Every row gives one point. To make a cloud, some directions were put in groups of two or more. Within a group, all points are equally far from the middle, so they leave a hole (a ring in 2 directions, a hollow ball in 3). The other directions are filled evenly. Then the cloud was stretched, turned, moved and blurred a little. How many holes are there, and how many directions does each take, smallest first?

Cloud, 13 rows:
-0.052; 0.029
-0.029; 0.042
-0.033; -0.053
-0.009; 0.044
0.046; -0.035
0.004; -0.062
-0.061; 0.014
0.031; -0.053
0.045; -0.037
0.002; -0.062
0.049; -0.028
0.045; 0.008
-0.005; -0.062
Holes: 1 (2)

Cloud (19 x 3):
-0.037; -0.014; -0.041
0.015; -0.019; -0.049
-0.040; 0.030; 0.060
0.049; 0.067; 0.025
-0.056; 0.029; 0.022
0.030; -0.045; -0.014
-0.002; -0.031; 0.075
-0.046; -0.022; 0.062
-0.044; -0.054; 0.012
0.050; 0.067; -0.003
-0.036; -0.060; 0.022
-0.060; -0.019; 0.044
0.036; -0.035; 0.051
-0.051; 0.039; 0.021
-0.024; 0.047; -0.032
-0.023; -0.046; -0.029
-0.031; 0.028; -0.041
0.037; -0.027; -0.031
-0.013; 0.010; 0.083
Holes: 1 (3)

Cloud:
-0.019; 0.063; -0.001; -0.030
-0.068; 0.057; -0.020; 0.021
-0.010; 0.013; 0.031; -0.051
-0.001; 0.049; -0.066; 0.041
-0.090; 0.019; -0.014; 0.020
-0.072; -0.003; 0.023; 0.047
-0.021; 0.069; -0.022; -0.007
0.030; 0.021; 0.054; 0.025
-0.043; -0.019; 0.050; 0.035
0.049; 0.050; -0.066; 0.021
-0.103; 0.011; -0.038; -0.021
-0.032; -0.062; -0.009; -0.010
0.041; 0.047; 0.017; 0.010
0.045; 0.041; -0.022; -0.003
0.036; 0.075; 0.014; 0.029
-0.012; -0.035; -0.074; 0.048
-0.052; -0.006; -0.076; 0.008
-0.025; -0.014; -0.037; 0.065
0.052; -0.031; -0.030; -0.028
0.001; -0.036; 0.019; -0.021
0.039; -0.004; 0.036; 0.030
-0.087; -0.015; 0.048; 0.019
0.024; 0.043; -0.064; -0.010
0.008; 0.046; -0.038; -0.027
0.042; 0.052; -0.053; 0.011
-0.017; 0.042; -0.013; -0.057
-0.053; -0.034; 0.007; 0.023
-0.006; 0.054; 0.053; -0.016
-0.006; -0.058; -0.032; 0.032
-0.071; -0.028; 0.063; -0.022
-0.052; -0.045; 0.034; -0.030
Holes: 1 (2)

Cloud:
0.059; -0.058; -0.044; -0.010
0.006; -0.034; 0.030; 0.057
0.012; -0.085; -0.027; -0.029
0.032; -0.012; 0.081; 0.002
0.042; -0.001; -0.020; -0.063
0.018; -0.074; -0.009; -0.054
0.063; -0.043; -0.053; -0.011
-0.001; -0.060; 0.048; -0.056
0.030; -0.034; -0.003; 0.059
-0.070; -0.038; 0.012; -0.020
0.047; -0.023; 0.069; 0.016
-0.048; -0.062; 0.035; 0.019
0.027; -0.009; -0.079; -0.022
0.051; -0.020; 0.039; 0.040
0.009; -0.069; 0.062; -0.030
0.009; 0.023; 0.056; 0.014
0.075; -0.023; 0.013; 0.023
-0.001; 0.036; -0.031; -0.016
0.057; -0.057; -0.003; -0.050
0.027; 0.033; 0.038; -0.001
-0.053; -0.066; 0.012; -0.030
0.051; 0.030; 0.017; 0.001
-0.072; -0.031; -0.027; -0.004
-0.067; -0.026; 0.012; 0.026
-0.061; -0.018; -0.051; -0.003
-0.020; -0.004; 0.077; 0.006
0.026; 0.013; 0.063; 0.016
-0.065; -0.037; 0.033; 0.011
0.033; 0.036; -0.017; 0.007
-0.071; -0.032; 0.016; -0.020
Holes: 1 (4)

Cloud, 52 rows:
0.019; 0.024; -0.041; -0.062; 0.032; -0.057
0.007; -0.026; 0.019; -0.011; -0.066; 0.069
0.025; -0.057; -0.019; -0.076; 0.001; -0.030
0.010; 0.032; 0.027; 0.028; 0.006; 0.082
0.005; -0.060; 0.028; -0.066; -0.027; -0.012
-0.011; 0.083; -0.047; 0.046; -0.014; 0.011
-0.027; 0.049; 0.006; -0.021; 0.038; 0.058
0.075; 0.034; -0.012; 0.024; 0.020; -0.041
0.018; 0.046; -0.014; -0.084; -0.005; -0.030
0.010; 0.016; 0.026; 0.056; 0.011; 0.076
-0.007; 0.003; -0.035; -0.085; 0.063; -0.009
-0.007; -0.032; 0.019; 0.056; -0.079; 0.012
-0.052; 0.041; 0.005; 0.008; 0.016; 0.046
0.043; -0.005; 0.003; 0.074; -0.061; -0.004
0.007; 0.061; 0.034; 0.004; -0.028; 0.065
-0.022; 0.008; -0.037; -0.074; -0.060; 0.032
-0.026; -0.061; 0.050; -0.015; -0.010; -0.030
0.047; 0.060; -0.061; -0.014; 0.042; 0.052
-0.038; 0.062; 0.007; 0.038; -0.040; 0.006
0.046; 0.037; 0.022; -0.065; 0.034; -0.012
0.031; 0.045; -0.033; -0.028; 0.030; -0.063
0.048; -0.043; 0.030; 0.072; 0.028; -0.026
0.009; -0.019; -0.083; -0.028; -0.024; 0.042
0.029; 0.024; 0.068; 0.043; -0.034; 0.014
0.026; 0.011; -0.016; 0.098; -0.001; 0.048
0.055; 0.036; 0.020; -0.035; -0.039; 0.039
0.031; 0.012; 0.026; -0.016; 0.071; 0.045
-0.024; 0.025; -0.038; -0.071; 0.048; 0.034
0.036; -0.015; -0.079; 0.022; -0.018; 0.042
0.004; -0.021; 0.022; 0.053; -0.012; 0.075
0.054; -0.021; -0.042; 0.067; 0.049; 0.010
0.027; 0.014; -0.003; 0.091; 0.049; 0.030
0.023; -0.019; -0.048; 0.016; -0.072; -0.018
0.055; 0.060; -0.054; -0.008; -0.006; 0.061
-0.021; -0.045; -0.024; -0.044; 0.000; 0.060
0.004; -0.017; -0.043; 0.063; -0.062; 0.021
-0.001; -0.018; -0.040; -0.055; -0.062; 0.050
-0.037; -0.038; 0.009; 0.021; -0.050; 0.060
-0.003; 0.009; -0.079; -0.040; 0.059; -0.020
-0.054; -0.012; -0.008; 0.029; 0.041; 0.000
0.066; -0.026; 0.022; -0.038; 0.046; 0.012
0.075; -0.020; -0.026; 0.006; -0.033; -0.026
0.058; -0.028; 0.008; -0.045; -0.046; 0.012
-0.064; -0.003; 0.000; -0.004; -0.024; 0.049
-0.021; -0.057; 0.035; -0.058; 0.009; -0.023
-0.001; -0.044; -0.034; 0.077; 0.006; 0.025
-0.010; -0.006; -0.089; -0.022; 0.038; -0.008
-0.014; 0.014; -0.013; -0.074; 0.067; 0.010
-0.039; -0.064; 0.018; -0.020; 0.035; 0.014
0.040; 0.028; -0.003; -0.043; 0.079; 0.031
0.020; 0.024; 0.071; 0.010; 0.029; -0.016
0.047; -0.038; -0.024; 0.024; -0.041; -0.039
Holes: 3 (2, 2, 2)

Cloud (83 x 8):
0.073; -0.001; -0.025; -0.087; -0.047; 0.040; -0.033; 0.018
-0.036; 0.016; -0.023; 0.063; 0.036; 0.005; -0.026; 0.065
-0.051; 0.036; 0.038; 0.003; 0.056; -0.012; -0.004; 0.035
0.063; 0.047; 0.016; -0.091; -0.045; 0.016; -0.041; 0.006
-0.046; 0.086; 0.007; -0.073; -0.030; -0.042; 0.037; -0.016
-0.004; -0.032; -0.019; -0.011; 0.013; -0.050; 0.068; -0.024
-0.034; -0.001; -0.002; -0.012; -0.018; 0.019; 0.039; -0.045
0.006; -0.024; -0.054; 0.050; 0.013; 0.002; -0.005; -0.062
-0.035; 0.009; -0.017; 0.002; -0.018; 0.040; 0.037; -0.020
-0.045; 0.076; -0.015; 0.013; 0.044; -0.040; -0.051; 0.016
-0.046; 0.081; -0.009; -0.040; 0.040; -0.020; 0.032; 0.023
0.010; 0.044; 0.050; -0.040; -0.008; 0.055; 0.030; 0.021
-0.028; 0.055; 0.012; -0.023; -0.025; -0.011; 0.040; -0.001
-0.047; 0.085; -0.020; -0.034; 0.043; -0.033; 0.017; 0.037
0.054; -0.005; 0.039; -0.044; 0.015; -0.038; -0.030; -0.005
-0.077; 0.014; -0.006; -0.063; 0.003; -0.024; -0.051; 0.056
-0.010; 0.099; 0.006; -0.030; 0.054; 0.012; -0.107; -0.006
-0.014; -0.084; 0.062; 0.029; -0.029; -0.002; 0.036; 0.058
0.030; 0.021; -0.037; -0.016; -0.010; -0.030; -0.028; -0.026
-0.001; -0.035; 0.015; -0.062; -0.027; 0.041; -0.048; -0.068
-0.013; 0.021; -0.003; -0.059; 0.009; -0.019; 0.007; 0.100
0.008; -0.011; -0.021; 0.044; 0.030; 0.013; 0.089; 0.014
0.043; 0.037; -0.037; -0.021; 0.003; 0.021; 0.000; -0.077
-0.059; -0.067; 0.003; 0.062; -0.024; 0.013; 0.008; 0.012
0.017; 0.050; -0.027; -0.044; -0.011; 0.048; -0.080; 0.018
-0.029; 0.054; 0.021; -0.057; 0.012; 0.035; -0.030; 0.043
-0.034; -0.022; -0.022; -0.065; 0.052; 0.000; -0.090; -0.029
-0.016; 0.021; -0.016; 0.008; 0.049; -0.020; -0.081; 0.060
-0.048; -0.025; -0.019; -0.032; -0.039; 0.043; -0.009; 0.055
-0.033; -0.066; 0.047; -0.050; -0.001; -0.045; -0.015; -0.035
-0.023; 0.090; 0.009; -0.016; 0.019; -0.002; 0.020; 0.009
0.058; 0.130; -0.043; -0.052; 0.019; 0.020; -0.002; 0.007
0.025; 0.012; -0.015; -0.049; 0.003; -0.004; 0.020; -0.063
0.016; 0.061; 0.040; 0.018; 0.025; 0.007; -0.021; 0.050
-0.009; -0.021; 0.026; 0.028; -0.003; 0.020; 0.050; 0.026
-0.071; -0.005; -0.016; -0.004; 0.077; -0.018; 0.001; -0.020
0.023; -0.014; -0.022; 0.014; 0.057; -0.037; -0.046; 0.015
-0.027; 0.009; -0.010; -0.012; -0.032; -0.081; -0.043; 0.009
0.037; 0.061; 0.002; -0.052; 0.055; 0.052; 0.052; -0.035
0.055; 0.009; 0.003; 0.053; 0.010; -0.011; -0.045; 0.018
0.008; -0.065; 0.055; -0.006; -0.019; -0.059; 0.026; -0.042
-0.011; 0.013; 0.021; -0.057; 0.041; 0.037; -0.055; -0.069
0.034; -0.024; -0.007; 0.056; 0.011; 0.014; 0.064; -0.035
0.011; 0.086; -0.019; 0.084; 0.000; -0.003; 0.034; -0.002
0.021; 0.047; 0.039; 0.051; -0.075; -0.024; -0.008; -0.030
-0.012; 0.018; 0.030; 0.072; -0.045; 0.040; 0.040; -0.070
0.045; -0.057; 0.009; -0.009; -0.034; 0.042; 0.008; -0.034
-0.012; 0.020; -0.071; -0.041; -0.077; -0.006; -0.063; -0.072
-0.028; 0.048; 0.018; -0.058; -0.006; 0.017; -0.119; 0.004
-0.024; -0.022; 0.056; -0.077; -0.031; 0.053; -0.004; -0.015
-0.031; -0.007; 0.050; -0.065; -0.015; 0.003; 0.022; -0.032
-0.009; -0.033; -0.065; 0.013; 0.008; -0.005; 0.072; -0.021
-0.008; -0.051; 0.036; 0.027; 0.076; -0.003; -0.041; -0.009
0.032; 0.081; 0.022; 0.061; -0.012; 0.030; -0.016; -0.003
-0.004; 0.059; -0.010; -0.059; 0.026; -0.023; -0.089; -0.038
-0.008; -0.015; -0.060; 0.035; -0.014; -0.018; -0.066; 0.014
-0.010; 0.003; -0.047; -0.038; 0.030; 0.015; -0.110; 0.016
0.045; -0.005; -0.049; 0.004; -0.059; -0.011; -0.015; -0.001
0.016; 0.001; 0.011; -0.024; -0.019; -0.009; 0.004; 0.096
-0.034; 0.023; -0.038; -0.042; -0.015; 0.013; -0.029; 0.061
0.027; 0.000; -0.013; -0.004; -0.033; -0.085; 0.005; 0.031
0.060; -0.050; 0.047; 0.018; -0.019; 0.021; -0.018; -0.039
-0.043; -0.018; 0.012; 0.018; 0.081; -0.056; -0.010; -0.040
0.018; 0.075; 0.048; 0.046; 0.035; 0.016; 0.008; 0.035
0.074; 0.049; -0.037; -0.033; -0.013; 0.057; -0.037; -0.029
-0.004; -0.088; -0.001; -0.048; -0.021; 0.025; -0.030; -0.013
-0.069; 0.044; 0.033; -0.029; 0.006; 0.000; -0.063; 0.009
0.061; 0.014; 0.079; 0.025; 0.004; -0.043; -0.056; -0.008
-0.026; 0.122; 0.036; -0.023; 0.056; -0.012; -0.059; 0.000
-0.046; 0.040; 0.059; -0.023; -0.025; -0.057; 0.033; -0.014
-0.039; 0.001; 0.038; -0.031; -0.020; 0.001; 0.029; -0.033
0.011; 0.039; -0.055; -0.033; 0.003; 0.066; -0.100; 0.016
-0.053; 0.057; 0.056; -0.064; 0.070; 0.037; -0.032; 0.008
-0.015; 0.059; 0.012; 0.029; -0.007; -0.040; 0.056; 0.011
0.036; 0.023; -0.085; -0.046; 0.030; 0.036; -0.047; 0.061
0.016; 0.043; -0.074; -0.032; -0.010; -0.023; -0.026; -0.015
-0.084; 0.062; -0.011; 0.005; -0.001; -0.018; -0.004; -0.038
-0.025; 0.005; 0.055; 0.013; -0.060; -0.040; 0.007; 0.011
-0.032; 0.006; -0.024; -0.061; 0.057; 0.015; -0.086; -0.054
0.011; -0.033; -0.046; -0.065; -0.043; -0.050; -0.004; -0.031
0.048; -0.035; 0.009; -0.061; -0.036; -0.003; -0.053; 0.016
-0.050; 0.088; -0.016; -0.047; -0.007; 0.004; -0.063; -0.014
-0.021; -0.041; -0.013; -0.011; -0.033; -0.043; -0.016; -0.086
Holes: 1 (2)
